Each row is a point. To make a cloud, some directions were put in groups of two or more. Within a group, all points are equally far from the middle, so they leave a hole (a ring in 2 directions, a hollow ball in 3). The other directions are filled evenly. Then the cloud was stretched, turned, moved and blurred a little. How many holes are there, and how many directions does each take, smallest first?

Cloud (14 x 2):
0.036	-0.048
0.035	0.015
-0.010	0.009
-0.008	0.055
-0.024	0.025
-0.009	0.030
-0.014	-0.005
-0.036	0.028
0.024	-0.048
-0.016	0.046
-0.026	0.009
-0.009	-0.039
-0.025	-0.055
-0.015	-0.029
Holes: 0

Cloud:
-0.056	-0.022	0.017
-0.024	0.007	0.044
-0.022	0.039	-0.007
-0.044	0.004	0.027
-0.012	-0.030	0.031
-0.024	0.006	0.045
-0.027	-0.001	0.043
-0.002	-0.004	0.062
0.002	0.038	-0.030
-0.007	0.033	0.042
0.041	-0.009	-0.006
-0.016	0.039	-0.025
-0.039	0.024	0.012
0.005	-0.025	0.044
0.014	-0.030	0.022
-0.051	0.030	-0.036
-0.016	-0.040	-0.008
-0.022	0.018	0.041
-0.025	0.011	0.042
-0.050	0.030	-0.028
-0.038	-0.033	0.017
Holes: 1 (2)

Cloud (28 x 4):
-0.012	0.019	0.057	0.002
-0.007	0.021	0.034	0.049
-0.019	-0.042	-0.045	0.054
-0.005	0.043	0.023	-0.013
-0.013	0.019	0.033	0.050
-0.057	-0.017	-0.029	0.004
-0.017	-0.049	-0.026	0.042
-0.011	0.014	0.053	0.028
0.013	0.045	0.015	-0.011
0.039	0.000	0.028	0.025
0.035	-0.002	0.034	-0.033
0.016	0.033	0.018	0.037
-0.010	0.015	0.055	0.025
0.029	-0.030	0.011	0.015
-0.030	0.035	0.015	-0.005
-0.039	0.003	0.037	0.030
0.026	-0.025	0.017	-0.020
0.036	0.010	0.030	0.029
-0.005	0.019	0.060	0.000
0.023	0.012	0.063	-0.004
0.009	0.021	0.040	0.041
0.024	-0.002	-0.023	-0.026
0.033	0.011	-0.017	-0.019
-0.056	-0.032	-0.006	0.041
-0.042	0.001	0.032	0.037
0.019	0.044	0.011	-0.007
0.034	0.004	0.042	-0.031
-0.008	0.019	0.059	0.001
Holes: 2 (2, 2)

Cloud:
-0.008	0.025	-0.010	0.009	0.022	0.045
0.039	-0.034	-0.003	0.003	0.003	0.010
-0.053	-0.007	0.006	0.009	-0.036	0.021
0.035	0.015	-0.071	-0.036	-0.005	-0.034
0.025	0.049	-0.076	-0.009	-0.026	0.021
-0.038	0.021	-0.024	0.011	-0.027	-0.020
0.047	-0.009	-0.059	-0.060	-0.034	0.006
0.002	-0.006	-0.031	-0.042	-0.021	0.006
-0.007	-0.016	-0.052	-0.022	0.000	-0.030
0.021	-0.001	0.037	-0.026	0.009	-0.011
0.033	-0.049	-0.001	0.021	-0.005	0.034
0.036	0.057	0.002	-0.013	0.011	-0.011
0.012	-0.008	-0.013	-0.001	-0.022	-0.050
-0.025	0.008	-0.005	0.001	0.034	-0.018
-0.016	-0.016	0.016	0.028	0.027	0.028
-0.039	0.026	-0.055	0.023	-0.002	-0.019
0.026	0.061	0.018	-0.021	0.004	-0.022
-0.030	0.030	-0.019	0.062	-0.021	0.012
-0.013	0.008	-0.022	0.034	0.003	0.002
0.059	0.009	-0.023	-0.019	-0.003	0.031
-0.013	0.058	-0.007	0.013	0.001	0.002
0.015	0.007	-0.019	0.041	0.005	0.015
-0.003	-0.029	0.040	0.065	0.010	0.043
0.046	0.018	0.016	-0.060	-0.002	-0.016
-0.022	0.027	-0.025	0.023	-0.049	0.033
-0.051	-0.029	0.019	0.046	0.017	0.059
0.007	-0.022	-0.011	-0.053	0.000	0.023
0.052	0.003	-0.003	0.010	0.049	0.037
0.020	0.020	-0.010	-0.033	0.011	-0.001
0.043	-0.002	-0.046	-0.049	-0.020	-0.037
-0.009	0.030	-0.047	-0.008	0.009	-0.023
-0.006	0.012	0.023	0.017	-0.029	0.005
-0.001	-0.027	-0.007	-0.005	0.032	-0.032
0.030	-0.065	-0.003	0.049	0.004	0.008
0.047	0.034	0.016	-0.007	-0.004	0.030
0.032	0.046	-0.007	-0.020	-0.015	0.016
-0.003	0.003	-0.002	0.089	-0.025	0.046
0.020	0.033	0.024	0.037	-0.006	0.021
0.028	-0.013	-0.005	0.013	0.006	0.013
0.009	0.014	0.028	-0.031	0.030	-0.017
0.001	0.013	-0.069	-0.051	0.033	0.017
0.048	0.043	0.028	-0.048	-0.005	-0.052
0.031	0.051	-0.038	-0.047	0.008	0.016
-0.006	-0.001	-0.011	-0.035	-0.002	-0.058
0.009	-0.050	-0.010	0.034	-0.010	-0.003
0.077	0.015	0.034	-0.046	-0.011	-0.004
0.062	0.021	-0.015	0.016	-0.016	-0.006
0.002	0.051	-0.003	-0.044	-0.010	-0.036
0.038	-0.024	-0.045	-0.048	-0.006	0.018
0.077	0.023	-0.033	-0.003	-0.001	-0.021
0.027	0.004	0.047	-0.021	-0.021	0.015
Holes: 0
